Rows are points. Two turns around zero, p and q, are shown by what they do to some points. Where does a point land after both, in the order given? Backwards means that the second turn is done in reverse. Each puzzle has new turns, and all numbers are rounded.

Turn p:
0.16  -0.03  -0.40 -> 0.40  -0.10  0.13
-0.18  0.45  0.61 -> -0.75  0.08  0.18
0.32  -0.45  -0.34 -> 0.53  -0.26  -0.28
-0.29  0.03  0.13 -> -0.17  0.27  -0.03
Turn q:
-0.47  -0.62  -0.12 -> 0.72  -0.31  -0.04
-0.12  0.33  -0.23 -> -0.15  0.09  -0.38
0.37  0.22  0.58 -> -0.55  -0.10  0.46
0.20  -0.21  0.13 -> 0.06  0.04  0.31
0.02  0.28  -0.36 -> -0.09  0.28  -0.35
Where do these land?
q, then p: -0.26  -0.13  -0.16 -> 0.24  -0.22  -0.01
q, then p backwards: -0.12  0.66  -0.16 -> -0.16  -0.30  0.60
p, then q: 0.00  -0.06  -0.39 -> -0.20  0.22  0.26
p, then q: 0.16  -0.06  -0.10 -> 0.08  0.10  0.15
p, then q: 0.22  -0.41  0.81 -> 0.74  0.02  -0.57

Turn p:
-0.10  0.25  -0.06  -0.14 -> 0.02  0.10  -0.21  0.21
0.10  -0.23  -0.35  -0.26 -> 0.35  0.08  -0.18  -0.31
0.33  0.53  0.37  -0.31 -> 0.30  0.07  0.18  0.70
-0.43  -0.53  -0.08  -0.12 -> -0.19  0.39  -0.03  -0.54
0.10  -0.03  0.11  0.84 -> -0.48  -0.66  0.23  -0.07
Turn q:
0.61  -0.15  -0.22  0.16 -> -0.22  0.48  0.31  0.31
-0.20  0.31  -0.02  0.54 -> -0.31  -0.16  -0.48  0.26
0.12  -0.19  -0.40  0.29 -> -0.34  -0.04  0.25  0.33
-0.27  0.15  0.25  -0.74 -> 0.72  -0.16  0.00  -0.40
-0.26  -0.11  0.38  -0.26 -> 0.17  -0.11  -0.07  -0.49
Where do these land?
q, then p: 0.02  0.02  0.39  0.07 -> 0.19  0.14  -0.31  0.08
p, then q: 0.14  0.41  -0.59  -0.52 -> -0.14  0.31  0.33  0.76
q, then p: -0.53  -0.02  0.45  0.52 -> 0.07  0.42  -0.55  -0.52
q, then p: -0.05  -0.13  -0.17  -0.32 -> 0.10  0.01  0.37  0.04
p, then q: 0.41  -0.29  -0.07  0.25 -> 0.04  0.22  0.31  -0.41

Turn p:
-0.36  0.21  -0.59  0.08  -0.24  0.13  -0.25  -0.10 -> -0.19  0.31  0.04  0.08  -0.52  0.40  -0.23  0.22
-0.03  0.23  0.60  0.46  0.18  0.18  -0.26  0.28 -> -0.39  -0.12  -0.11  0.18  0.38  -0.34  -0.51  -0.32
-0.11  -0.08  -0.09  -0.23  -0.08  1.09  -0.03  0.01 -> -0.36  0.84  0.16  -0.05  0.50  0.21  0.02  0.33
-0.13  -0.69  0.35  -0.12  0.02  -0.30  0.20  -0.26 -> 0.32  -0.22  0.03  0.52  0.16  -0.20  0.58  -0.02
0.03  0.23  0.43  -0.26  -0.01  -0.27  0.04  -0.40 -> 0.02  -0.49  0.45  0.02  0.17  0.13  0.13  -0.18
-0.03  0.20  -0.09  0.26  -0.41  -0.23  0.20  0.03 -> 0.38  0.02  0.09  0.04  -0.26  0.09  -0.33  -0.20
-0.29  0.12  0.53  -0.07  0.32  -0.32  0.45  -0.26 -> -0.03  -0.30  0.50  0.13  0.02  -0.35  0.33  -0.52
0.51  -0.30  -0.98  0.14  0.11  -0.14  -0.12  -0.15 -> 0.19  0.12  -0.80  -0.35  -0.46  0.51  0.32  0.17
0.42  0.08  -0.15  -0.27  0.12  -0.13  -0.23  0.85 -> 0.05  -0.17  -0.37  -0.59  0.02  -0.46  -0.30  0.52
Turn q:
0.09  -0.07  0.21  0.06  0.19  -0.26  -0.14  -0.29 -> -0.12  -0.25  0.06  -0.17  0.00  -0.31  0.13  0.22
0.27  0.07  0.29  0.33  0.28  0.57  -0.20  -0.15 -> -0.24  -0.09  0.62  0.50  0.00  -0.12  0.11  0.10
-0.14  0.04  -0.26  -1.26  -0.32  0.04  -0.03  -0.28 -> 0.09  0.41  -0.18  -0.55  -0.25  0.05  -1.11  0.26
-0.16  -0.48  0.07  0.43  0.19  0.19  -0.11  -0.23 -> -0.23  0.28  0.21  0.08  -0.08  -0.17  0.56  0.22
0.21  -0.06  -0.23  -0.07  -0.20  -0.26  0.63  -0.23 -> 0.40  -0.21  -0.25  -0.19  -0.34  0.38  0.06  0.31
-0.24  0.20  -0.11  0.37  0.23  -0.08  0.23  -0.02 -> 0.37  -0.05  0.13  -0.02  -0.04  -0.07  0.38  -0.24
-0.10  0.12  -0.11  -0.30  0.15  -0.18  -0.16  1.55 -> -0.19  0.10  -0.29  -0.16  1.10  0.62  -0.23  -0.90
-0.09  -0.01  0.43  0.29  -0.19  0.17  0.00  -0.31 -> 0.07  0.02  0.00  0.43  -0.05  -0.35  0.15  0.31
0.16  0.19  -0.29  0.15  -0.33  -0.20  -0.21  -0.05 -> -0.14  -0.21  -0.31  0.06  -0.35  -0.03  -0.04  -0.27
Where do these land?
q, then p: -0.24  0.08  -0.14  -0.60  0.06  -0.02  -0.22  -0.53 -> 0.04  -0.58  0.23  -0.05  -0.05  0.07  -0.31  0.53
p, then q backwards: 0.21  -0.09  -0.47  0.05  0.34  -0.37  -0.39  -0.33 -> 0.47  -0.24  -0.37  0.28  -0.33  -0.42  0.12  -0.03
q, then p: -0.15  -0.34  0.48  0.40  0.09  0.51  0.27  0.47 -> -0.32  0.27  -0.14  -0.26  0.09  -0.40  -0.11  -0.80
q, then p: -0.17  0.04  -0.02  0.71  0.20  0.36  0.13  0.59 -> -0.07  0.27  0.07  -0.03  0.21  0.10  0.24  -0.94
q, then p: 0.24  0.18  0.43  -0.28  0.00  -0.32  -0.09  -0.11 -> -0.07  -0.21  -0.38  0.15  -0.12  -0.26  0.19  0.37
q, then p: 0.61  0.17  -0.77  -0.14  0.42  -0.04  -0.05  -0.06 -> 0.07  0.20  0.47  0.52  0.60  0.26  0.19  0.44
q, then p: -0.29  -0.48  0.21  0.48  -0.53  0.53  0.38  -0.12 -> 0.20  0.43  -0.15  -0.40  -0.22  -0.15  -0.69  -0.59
q, then p: -0.17  0.14  0.12  -0.54  -0.08  -0.66  0.20  -0.04 -> -0.04  -0.24  -0.30  -0.42  -0.11  0.09  0.30  0.63
q, then p: -0.14  0.42  0.19  -0.26  -0.30  -0.18  -0.01  -0.49 -> 0.29  -0.46  -0.41  0.01  -0.18  0.13  -0.20  0.34
p, then q: 0.09  -0.10  -0.04  0.18  -0.19  0.18  -0.22  0.61 -> -0.31  -0.16  -0.09  -0.24  0.02  -0.03  -0.07  -0.59
